Rows are points. Each copy is the shape, with its points in the same order, stretched, turned, moved and blurred by noise. Say if it was mirrored as well.
In the rows, 128 means zero.

Shape (7 x 3):
[[170 113  92]
 [ 91 111 100]
 [111 164 178]
 [ 68 109  82]
 [166 133 122]
 [153 143 196]
 [141 161 139]]
Copy 1 (7 x 3):
[[153 103  89]
 [ 91 104 132]
 [141 163 185]
 [ 65  99 128]
 [162 128 117]
 [183 140 182]
 [154 158 131]]
Copy 1 is: only turned
Copy 2 (7 x 3):
[[182 156 102]
 [108 163  93]
 [118  67 100]
 [ 87 182  77]
 [179 119 105]
 [155  55 140]
 [153  91  87]]
Copy 2 is: mirrored
Copy 3 (7 x 3):
[[154 103  90]
 [ 98 128  95]
 [127 146 189]
 [ 71 147  82]
 [164 107 117]
 [156  95 183]
 [150 147 139]]
Copy 3 is: only turned
Copy 4 (7 x 3):
[[137 178 116]
 [ 72 133 120]
 [151  64 117]
 [ 45 130 119]
 [157 148 124]
 [186  88 149]
 [146 114  99]]
Copy 4 is: mirrored

Shape (12 x 6):
[[150 178 136 108 109 131]
 [123 119 123 177 187  73]
 [135 121 106 110 119 136]
 [100 144 108 155 110 138]
 [ 98 157 110 197 219 138]
 [173 112 117 121 117 117]
 [120 120 126 119 244 110]
 [130 115 105 100 104  95]
 [ 87 123 113 105 113 120]
 [ 94 117 113 111 111  81]
 [ 94 113 166 202 107 116]
 [122 114 110  95 113 127]]
Copy 1 (12 x 6):
[[149 190 122 125 115 150]
 [122 116 126 138 205  88]
 [113 139 126  98 113 123]
 [ 85 157 108 145 134 131]
 [ 72 152 182 156 203  83]
 [156 125 118 111 112 110]
 [114 115 193  76 212  93]
 [126 136  87  87 127 124]
 [ 88 144  98  96 135 148]
 [108 136  71  97 154 136]
 [102 111  97 198 156 155]
 [110 133 112  86 117 135]]
Copy 1 is: mirrored
Copy 2 (12 x 6):
[[160 178 120 109 134 140]
 [142 124 127 181 183  55]
 [138 117 116 118 129 112]
 [110 148  99 153 124 120]
 [123 130  83 211 227 114]
 [174 120 132 124 118 104]
 [146  92 134 148 249  81]
 [139 125 128  97 112  80]
 [ 95 128 123 106 131  99]
 [105 134 132 103 123  63]
 [ 97 158 156 199 125 104]
 [125 115 129 100 122 106]]
Copy 2 is: only turned
Copy 3 (12 x 6):
[[146 164 122 120 107 139]
 [124  86 108 181 144  61]
 [139 105  90 109 101 146]
 [101 127  73 146  98 151]
 [113 115 104 209 192 125]
 [170  97 115 121  83 121]
 [147  82 139 134 209  87]
 [135 112  83  84  88 100]
 [105 115  73  96 114 128]
 [101 108  77  99  98  85]
 [ 54  97 121 173  73 118]
 [132 105  91  83 103 134]]
Copy 3 is: only turned

Shape (15 x 9):
[[110 115  86 129 100 138 154 149 136]
 [104 111 126 116 110 137 165 147 147]
 [103 119  94 140 115 143 116 150 115]
 [ 55 139 127 114 117 105 143 138 146]
 [ 93 125 140 126 108 147 114 118 134]
 [137 110 112 116 160 122 124 137 135]
 [134 135 124 151 103 141 114  10 121]
 [120 123 124 106 114 114 115 143 143]
 [138 107 124 114 104 122 131 117 131]
 [130 107 126 119 123 112 125  97  55]
 [138 110 130 153 120 106 129 130 114]
 [141 144 131 113 124 116 129 144 115]
 [134 116 135 171 139 120 115 141 139]
 [137 114 102 121 122 130 139 122 143]
 [140 123 130 137 124 132 166 125 121]]
Copy 1 (15 x 9):
[[ 97 104  78 132 120 120 135 169 135]
 [ 82  99 116 127 118 127 159 172 128]
 [108 111  91 132 141 125  98 159 111]
 [ 33 132 125 137 128 102 133 164 124]
 [ 78 116 140 120 121 147 111 138 108]
 [118  97 116 100 163  99 139 127 127]
 [113 139 132 129  81 157 110  28 117]
 [ 97 115 133  99 130 102 120 158 130]
 [119 103 124 107 102 110 135 137 123]
 [135 114 104 119 106  90 118  97  53]
 [143 114 124 146 130 100 131 131 115]
 [129 140 117 103 133 104 138 147 110]
 [138 112 144 150 161 117 127 137 132]
 [119 101 104 114 127 116 140 128 142]
 [128 122 114 132 123 125 165 133 111]]
Copy 1 is: only turned
Copy 2 (15 x 9):
[[130  78 102 125 134 151 155 140 131]
 [120  91 132 114 123 144 159 139 157]
 [107 102 102 145 146 146 130 145 112]
 [ 96  92 138 130 158  87 163 136 153]
 [ 95 103 147 144 134 128 129 115 131]
 [131 138 105 100 147 145 114 124 144]
 [131 129 127 169 121 123 116   7 118]
 [132 100 135 112 142 125 118 135 130]
 [137 100 125 107 118 136 125 105 128]
 [114 159 117 109 114 123 143  96  75]
 [138 138 110 135 109 119 123 132 121]
 [147 137 140 117 138 136 136 138 118]
 [132 143 114 155 121 127 102 142 142]
 [141 104 109 114 138 147 128 108 139]
 [141 134 122 127 111 151 160 117 137]]
Copy 2 is: mirrored

Shape (17 x 12):
[[131 121 137 110  95 122 137 152 139 117 182 131]
 [146 113 124 204 137 116  99 160 146  94 128 109]
 [113 114 111 128  97 110 106 149 127 106 138 102]
 [ 88 144 156 102  92 121 100 161 110 132 136 112]
 [117 179 107 122 157 140 118 129 140 135 114 103]
 [135 122 137 114 118  58  83 138 119  81 154 102]
 [117 172 115 210 108 137 132 131 139  93 127  93]
 [ 55 125 120 140 168 136 139 143 112  89 132 207]
 [117 112 127 129 101 124 143 145 147  79 108 111]
 [126 127 169 105 121  85 134 138 132  82 114 128]
 [130 141 154 108  90 140 107 127 124  77 126 134]
 [ 75 118 110 122 104 134 138 101 115 203 115 189]
 [118 136 156 128 108 133 126 135 126 249 175 106]
 [145 115 150 104 113 131 130 139 132 107 110 149]
 [ 97 136 135 133 155 109  88 122 151 104 133 112]
 [105 188 107 134  97 112 104 157 144 137 112 123]
 [145 121 140 112 148 124 137 127  94 131 117 123]]
Copy 1 (17 x 12):
[[139 164 155  88 109 125 166 145 127 146 155 158]
 [157 119 142 142 113 136 144 146 149  81  97 140]
 [111 159 156  80 124 130 122 150 131 106 120 138]
 [ 93 169 162  97 109 137 108 147  97 121 159 115]
 [119 157 131 118 158 152 103 105 165 117 146 122]
 [145 140 165  81 148  85 120 174  94  94 137 134]
 [126 179 123 159 122 131 153 104 170  59 111 150]
 [ 58  87  88 121 129 141 168 144 125 113 180 160]
 [113 143 151  85 118 131 173 125 142  92 128 120]
 [124 118 155  93 131 101 169 135  96 109 166 106]
 [132 157 139  78 106 127 150 112 111  87 170 131]
 [ 42 132 101 101  93 111 108 101 139 177 139 142]
 [105 178 175 144  98 131  79 102 129 212 131 146]
 [133 124 134  79 110 130 162 111 117 127 153 117]
 [113 120 158 109 141 118 107 145 149  95 160 136]
 [114 183 119 113 121 125 114 148 157 114 143  98]
 [116 121 136 101 146 141 134  97 101 136 128 131]]
Copy 1 is: mirrored
Copy 2 (17 x 12):
[[155 113 149  92 119 105 138 139 123 159 165 142]
 [164 119 116 181 142  88  72 120 128 141 123 154]
 [136 112 131 118 102 110  94 135  99 148 139 135]
 [108 112 155 127  74 114 147 153 117 137 158 134]
 [116 153 117 140 126 149 126 109 153 123 161 101]
 [132 139 138  98 105  65  84 107  97 118 150 160]
 [134 147 128 172 132 112  72 129 154 193 111 136]
 [ 81  88  99 125 164 141 160 154 144 122 126 189]
 [152 100 135 114 113 114  96 132 135 146  93 125]
 [139 122 151 100 110  83 126 110 139 115 104 140]
 [146 123 167 103  97 140 111 133 143 127 126 160]
 [101  98 115 139 115 188 213 105  87 170 140 133]
 [125 126 166 164 110 127 211 110  96 178 211  88]
 [164 116 146 108 112 137 145 120 132 114 117 140]
 [102 109 130 140 131 105  98  94 142 117 154 139]
 [124 147  95 145  71 126 134 120 140 159 148 127]
 [139 147 153 117 141 136 152 124 109 105 133 121]]
Copy 2 is: mirrored
Copy 3 (17 x 12):
[[124 119 119 101 123 133 154 166 135  99 175 116]
 [135 143  89 174 141 113  47 182 119 113 146 119]
 [123 113  77  97 126 126  98 169 128 108 147 118]
 [103  97 134  59 106 108 135 181 116 112 136 104]
 [145 157 121  92 146  99 125 148 132 107  88  86]
 [104 131  90  83 151  84  77 133 119 107 197 126]
 [116 163  90 173  92 104 103 175 113  86 105  96]
 [148  99 155 143 139 106 141 130 120  79  95 208]
 [ 98 141  96 113 113 144  92 168 140 106 139 139]
 [ 75 141 134  95 132 117  94 141 137 118 164 153]
 [118 141 140  92  87 140 102 140 125  95 161 131]
 [148  63 144 116 124 124 195 128 128 161  75 134]
 [126  83 155 100 158 115 199 172 105 162 121  21]
 [121 137 146  98 123 142 107 149 138 136 149 155]
 [130 121 123 107 152  96  88 131 144  91 127 109]
 [129 131 112  93  98  63 133 178 133 134 109 104]
 [126 149 138  85 158 149 117 134  98 135 125 128]]
Copy 3 is: mirrored

Shape (15 x 12):
[[121 157 130 128  75 195 121  85 136 148 123  97]
 [120 127 116 169 102 101 114 105  90 103  29 120]
 [111 171 115 122 132 133 104 142 132 155  86 100]
 [145 166 137 154 120 186 128  80  30 132 159 123]
 [119 124 122 161 109 104 129 121 133 159  96 144]
 [111 119 104 146 114 142 113 139 129  97 115 150]
 [107 129 137 103 112  97 123 144 135  93 165 111]
 [138 108 129 132  93 118 107 149  95  89 146 134]
 [144 110 121 157 113 100 134  53 140  96 166 140]
 [164 140 118  98  96 127  91 130 137  89 159 141]
 [152 115 146 143 122 126 143 149 138 119 133 112]
 [136 113 107   7 127 180 133 135  55 126 123  59]
 [136 112 111 157 123 128 109 144 132 140 164  84]
 [140 209  85 125 106 161 144 142 121 121 146 107]
 [131 120 112 150  83 100 122 145 132 129 155 130]]
Copy 1 (15 x 12):
[[147 107 138 131 147 104 131  71  52 181 147  62]
 [133 132 187 179 105 111  84  94 131 132 130  88]
 [102 133 166 115 110 119 119 126 111 175 142  65]
 [ 97 115 135 121 186  45  81  97  54 131 157 137]
 [162 140 139 129 119 116 113  97 145 165 129 114]
 [134 135 130 150 152 163  95 110 121 143 137 111]
 [ 92 129 102 131 140 172 147  90 114 129 129 127]
 [122 122 133 148 150 155 114 110  96 118 157 154]
 [159 158 101 123 145 139 107  37 101 119  83 144]
 [116 154 123 111 137 167 127  94  68 120 162 118]
 [126 138 134 145 146 143 152 136 100 127 110 124]
 [ 41  46 106  95 117  82  98 162  41  70 175  86]
 [124 115 138 126 131 150 125 132  80 173 117 150]
 [ 84 175 121 135 134 106 107 128  59 159 150  72]
 [143 139 112 145 120 155 128  97 113 162 143 143]]
Copy 1 is: mirrored
Copy 2 (15 x 12):
[[ 90 129  78  82 128  95  59 115 164 163 108 107]
 [136 124 109 201 113  73  73  82 158 133 152 102]
 [112 122 114 145 125 129  91 163 174 139  98 102]
 [ 73 143 127 108 132  59 111  96  99 170  77 148]
 [156 114  98 140 108  95 101 134 164 131 122 144]
 [104 106 131 147 110 130 105  98 169 113 123 166]
 [116 147 156 108 107 130 134 132 161  95 153 126]
 [ 98 146 158 141  80 112 107 100 146 125 157 163]
 [122 106 100 111 134  74 160  80 151 128 164 150]
 [ 75 130 144 120  73 133 143 105 177 149 153 139]
 [139 159 122 125 125 129 113 122 146 142 158 145]
 [ 63 114 191 104  82 170  93 124  77 178 154  48]
 [ 92 137 119 125 125 112  97 158 141 135 158 162]
 [ 79 163  84 125 102 149 132 145 142 129  83 109]
 [117 144 114 125  79 109 108 141 155 113 146 159]]
Copy 2 is: mirrored
